Each row of a before or after table is a point. One or more steps were done to the points. Then noise was added and the rows were shuffled. The steps act on how far a point lies along the listed directions, d1 being the first. Write out the steps. A step turns or swaps two directions, mirrors them in a line or flattens them onto one, adds a multiple of one to another, or multiplies one. Angles are multiples of 10 degrees, from the lower direction toward the higher: turns from -170 to 170, lines from 10 to 170 but not 90. Use the fewest steps. Two steps may share a direction if one is a turn and the other turns, adds or multiplies; they go together, in the order done. Otherwise the lowest direction goes first.

Directions:
(1): [57, 12]
(2): [ 12, -57]
Before (10 x 2)
array([[ 35, -26],
       [-36, -48],
       [-20, -29],
       [-25, -56],
       [ -6, -14],
       [-45, -42],
       [  4, -24],
       [ 37,  29],
       [-24, -60],
       [  8,  19]])
After (10 x 2)
array([[-14,   7],
       [ 42, -25],
       [ 46, -28],
       [ 59,  -8],
       [  7, -16],
       [ 49, -16],
       [-47,   9],
       [ 10,  -4],
       [-19, -33],
       [ 28, -10]])
Steps: multiply d1 by -1; multiply d2 by 0.7

Directions:
(1): [  6, -17, -34,   9,  60,  39]
(2): [-57,  34,  20, -30,  13,  28]
Before (13 x 6)
array([[ 16, -10,  11,  16, -18, -24],
       [ 33, -10,  -6,  15, -21, -18],
       [ 19, -14,  -5,  24,  -9, -31],
       [ -1,   1,   0,  16, -18, -13],
       [-33,  23,   3, -37,  58,  44],
       [-44,  12, -32,  -1,  36,  49],
       [ -8, -12, -18, -14,  24,  24],
       [-13, -12,  -6,  -7,  37,  20],
       [-45,  11,  -8, -17,  60,  46],
       [ 32, -24,  -8,  43, -16,  -5],
       [ 15,   3,   8,  -3, -36, -39],
       [ -4,  17,  10,  -6, -37, -18],
       [-19,   8,  -2,  -9,  19,  14]])
After (13 x 6)
array([[-20,  10,  -2, -10,  16,  12],
       [ 35, -12, -10,  16, -16, -19],
       [ 33, -25, -11,  42,  -8,  -2],
       [ 19, -10,   7,  18, -11, -21],
       [ 19, -13,  -9,  27,  -3, -31],
       [-36,  30,  13, -40,  50,  39],
       [-11, -12, -17, -18,  22,  26],
       [ 17,  -5,   8,  -3, -30, -38],
       [-55,  22,  -2, -22,  50,  42],
       [  4,  17,  12,  -2, -39, -20],
       [-54,  18, -25,  -6,  31,  47],
       [-14,  -8,  -4,  -7,  35,  17],
       [  3,  -3,  -2,  20, -17, -10]])
Steps: turn d1 and d2 by 10 degrees

Directions:
(1): [ -4,   4,  -3, -27,  21, -22,  49,   1, -29]
(2): [ 16,  52,  16, -15, -30,   6,  -8,   5, -23]
(3): [-60,  23,  -2,   2,   2,  21,  10,  10,  11]
Before (13 x 9)
array([[  8,   3,   0,  -4,  -4,  -1,   0,  -2,  -3],
       [  0,  -5,   4,   3,   1,  -4,   0,   0,   2],
       [  5,  -6,  -3,   3,   4,  -3,  -2,  -1,   1],
       [  7, -10,  -2,   5,  -2,  -2,  -5,  -1,   6],
       [  7, -12,   0,   2,   0,  -2, -13,   2,   9],
       [ 18,  12,   3, -16,  -3, -13,  15,   1, -20],
       [  3,  10,   0,  -6,  -7,   1,   2,   0,  -4],
       [  1,  -8,   1,   0,  -3,   5,  -6,  -4,   7],
       [ 11,   0,   3,  -1,  -6,  -3,  -7,  -1,   5],
       [ 17, -19,  -4,  -5,   8, -12,   6,  -5,  -3],
       [  3,  -6,  -2,   1,  -1,  -4,  -1,  -1,  -1],
       [  9,   7,   4,  -6,  -7,  -3,   3,   2,  -5],
       [ 21,  -2,   3,  -6,   2, -14,  10,  -4, -13]])
After (13 x 9)
array([[-32, -25, -12,  10,  15,   7,   2,   0,  22],
       [  0, -16,  -2,   2,   2,   3,  -5,  -6,  10],
       [  2,  10,   5,  -1, -11,   3, -10,   2,   7],
       [ -8, -12,  -5,   8,   9,   2,  -2,  -1,   9],
       [ -6, -18,  -5,  11,   4,   1,  -4,   0,  15],
       [  1,  32,  10, -10, -20,   6,  -2,   6,  -8],
       [ -6, -11,   3,   6,   5,  -3,   1,   0,   6],
       [  8,  30,   6, -13, -19,   4,  -2,   1, -12],
       [  0,  18,   3,  -5, -12,   5,  -4,   2,  -4],
       [ -7,  -8,  -3,   5,   2,   0,  -1,   0,   5],
       [-22,  24,   5,   1,  -7,  10,   2,   5,   0],
       [ -5, -23,  -4,   8,   7,   0, -11,   2,  18],
       [-12,  59,  12, -18, -25,  11,   5,  11, -19]])
Steps: mirror d1 and d3 in the line at 20 degrees; multiply d2 by 3

Directions:
(1): [ 42,  22,  -5,  38,  51,  12, -31,  38,  -1,   4,  12, -38,  -6, -31]
(2): [ 25, -33, -24,   0,   7, -60,   6,  45, -19,  -9, -13,  50,   5, -16]
(3): [ -1, -13,   6,   5,  25,  13,  34,  13,  55, -13,  55,  31, -42,  11]
(4): [  2, -32, -52,   8, -28,  27, -55,  11,  21,   7,  29,   9,  29,  25]
Before (8 x 14)
array([[ -7,  -3, -23,   6, -31,   2, -47,  -3, -47,  15, -50, -29,  53,
         -6],
       [ -6,  19, -16,   4, -21,   0, -49, -27, -43,  22, -47, -39,  35,
         -2],
       [  7,  -9, -10,   2,  -8, -33,  19,  11,   1,   3,   3,  25,  -3,
          2],
       [ -6,  -7,   7,   7,  -6,   8, -19,   2,  12,  -4,  -7, -20,   0,
          1],
       [-15, -12,  -8,  -9, -44,   2,  -2, -12,  -6,  14, -16,  -2,  18,
          8],
       [-16,  20,  15,  -5,   0,   6,  15,  -6,  17, -15,  14, -10, -19,
        -14],
       [ 10, -14,  -9, -12,  -3,  -3,   5,  18,   6,  -2,   5,  22,  -6,
          1],
       [  9, -19, -19,   3,  -1,   8,   8,  -4,  22,   1,  29,   4,  -5,
          4]])
After (8 x 14)
array([[ 15,   2,   5,  -9,   6,  -9,   8,  15, -10,  -2, -11,   6,  -7,
        -12],
       [  8,   5,  10,  -3,  10, -14,  31, -14, -10,   2,  -9, -13,  -9,
        -15],
       [ 14,   3, -10,  11,   0, -28,   5,  13, -10,   8,  -5,   4,   3,
         -8],
       [-18,  18,   3,  -8, -21,   3, -11, -12, -10,  -7, -11, -21,  11,
        -14],
       [-10, -22, -30,  10,   2,  30, -15,  -3,  57,   3,  54,  23, -22,
         32],
       [ -8, -36, -23,  16,   8,  31,   4,  22,  60,  -9,  58,  30, -19,
         21],
       [ -6,  -7,   2,   6, -10,  18,  15,   2,  29,   6,  21,  -1, -13,
          4],
       [-11,  -9,  15,   2,  -3,   2,  -1,   2,  20, -10,  -2,  -9, -11,
          3]])
Steps: flatten d1 and d2 onto the line at 70 degrees; turn d3 and d4 by -130 degrees

Directions:
(1): [-33,  15,  -1,  15,  16,  10, -15,  -5,  39, -35, -21,   9,   0,  17,  17,
  28,  29,  -1, -17,   9,  -1,  -3,  11,  16]
(2): [-15,   7, -16,  33,  21,  22,  -7,  20,  -9,  28,  -1,   3,   2,  24,  -4,
 -21, -24,   1, -45,  13,  -7,  12,   9, -23]
(3): [-14,  13, -26,  -9,  -7, -37,   8, -10, -14,  -5,   3,  23, -30,   0,  42,
   9, -28,   5, -13, -11,  29,  14,   2,  -1]
(4): [-15,   4,  15,  14,   7,  -5,  60,   3, -36, -20,   7, -10,  16,  11,  -6,
   0,   8,  21,  -2,  19,   6,  11,  17,  23]
(5): [ -6, -20, -26,   6,  -9,  17,   0, -38, -19, -13, -12, -20,   0,   3,  -5,
  33, -26, -27,  19,  19, -15,   5,  22, -21]
(6): [ 14, -14,  -5,   9,  18, -20,  31,  16,  20,  -6, -29,  20, -21,   6, -33,
  10, -19, -13,   2,  21,  13, -31, -22,  -5]
Before (12 x 24)
array([[ -7,   6,   7, -10,  -7, -11,   1,   0,   8,  -1,  17,   0,  -4,
         -7,  12,  -6,  23,  10,  -1, -21,  12,  11,   5,  20],
       [-16,  17, -10,  -1, -13,  -9, -39, -15,  18,  -2,   5,  11, -13,
        -11,  44,   9,   5, -13,  -4, -20,   4,   7,   6,  -4],
       [  5,  -5,  -7,  21,  22,   4,   1,   1,   4,   5,  -8,   7,  -3,
         11, -16,   5, -13,  -8,   0,   6,  -4,  -4,   3,  -7],
       [ 16, -11,   1, -10,   6,  -9, -28,   2,  15,  15,  -6,   1,  -1,
         -3, -15, -13,  -7,  -7,   6,  -8,  -3,  -7, -25, -11],
       [ -7,  -7,   1,   0,  -5,  -3,  -9, -14,   7,  -1, -10,   0, -14,
         -7,   5,   8,  -9, -15,   9,  -1,  11,  -3,  -2,  -2],
       [  1,   0,   5, -19, -18,  -4, -26, -30,  -9,  -6,   8, -11,   1,
        -14,  19,  -2,  -3,   0,  15, -23,   1,  16,   7,  -2],
       [  4,  -8,   5,   2,  -4,  -8,  21, -11,   8, -24, -13,  -4,  -7,
          0,  -2,  26,  -2,  -9,  18,  16,  -1, -16,   0,  -2],
       [ -8,  -1,  15,  18,  28,  25,  22,  10,  14, -13, -21,   0,  18,
          9, -32,  -5,  16,  -1,  -6,  17, -11,  -7,   3,  18],
       [ -2,   1,  -3,  18,   7,  39, -10,   4,   2,  15,  -1, -17,  17,
          2, -30,  -8,   9,  -4,  -1,  10, -23,  -8,   4, -13],
       [  7,   1,  26, -24, -21, -18,  15,  -7,  -9, -22,  11,  -4,  -3,
        -20,  24,   5,  24,  14,  25, -14,  17,  -3,  -1,  24],
       [  9,   6,  -3,  -4,  -2,  33, -39,   7, -25,  60,  18,  -8,  10,
          1,   9, -41, -20,  -1, -27, -20, -17,  17,   2, -34],
       [ -4,  -2,  -2,   7,  -5,   1,  -5, -20, -10,  -6,   7, -13,   8,
          5,  -8,   1,  -4,  -7,  12,   1,  -9,   1,  18,  -6]])
After (12 x 24)
array([[  3, -11, -11,  26,   0,  10,  14,  -4, -27,  19,   1, -12,   2,
          0, -15,  -6, -33, -22,   1,  17, -12,   1,   8, -25],
       [-13,  -8,  12,  12,   0,  12,   7,  -6, -12,   2,  -2, -13,   4,
          2,  -4,  -5,  -5,  -6,   0,  10,   3,   6,  10,   1],
       [ 12,   5,  11, -33, -11, -12,  -5,  -8,  -2,   0,  11,   9,   0,
        -26,  15, -13,  10,   7,  21, -34,   8,   8,  -9,  22],
       [ -5,   5,  12,   7,   6, -18,  18,  -1,  -2, -10,   5,  -2,   3,
          8, -11,  -5,   4,   7,   6,   0,   4,  -6,   5,   9],
       [ -5,   6,  -3,   5,   7, -12,   1, -11, -13,  -4,  12,   6,  -1,
          1,  17,   6,   1,   6,   9, -13,   5,  12,  11,   9],
       [-16,   2, -29,  -5,   9, -25,  21, -25,   6, -24, -36,  25, -34,
         10,  22,  42, -28, -23,  -5,  15,  24, -15,   1,  -6],
       [  4,   5,  27,   5,  -5,  13,  10,   9,  -7,   1,  15, -15,  18,
          0,   2, -13,  16,  12,   0,   2, -14,   3,   6,   3],
       [ -2,   9,  -7, -18, -16, -24,  22, -17,  -5, -19,   3,   4,  -9,
        -17,   9,  17,   7,   7,  27,  -8,  18,  -9,  -4,  16],
       [-12, -11,  -9,   0,   2,  -1, -10, -29,   1, -17, -15, -12,   7,
          6,  -1,  23,  -4, -14,  12,   9,  -8,   6,   7,  -5],
       [ 18, -11,  24,   9,   7,  30, -19,  24,  20,  13,  -7,  -8,  11,
          1, -29, -17,  16,  -5,  -2,   7, -15, -25, -10,  -8],
       [  1, -11,  10,  15,  15,   9,  14,  -3,  -1, -11, -17,  -9,   5,
          9, -31,  -5, -10,  -6,  -2,  16,  -6,  -7,   0,  -5],
       [  9, -14,  -7,   4,   4,   8, -13,   7,  18,  20,   2,  -4,  -6,
         -2, -22, -10,  -1, -13,  -1,  -7,  -6,  -7,  -4,  -9]])
Steps: multiply d6 by 0.7; turn d1 and d6 by -160 degrees; swap d2 and d3; turn d4 and d5 by -100 degrees
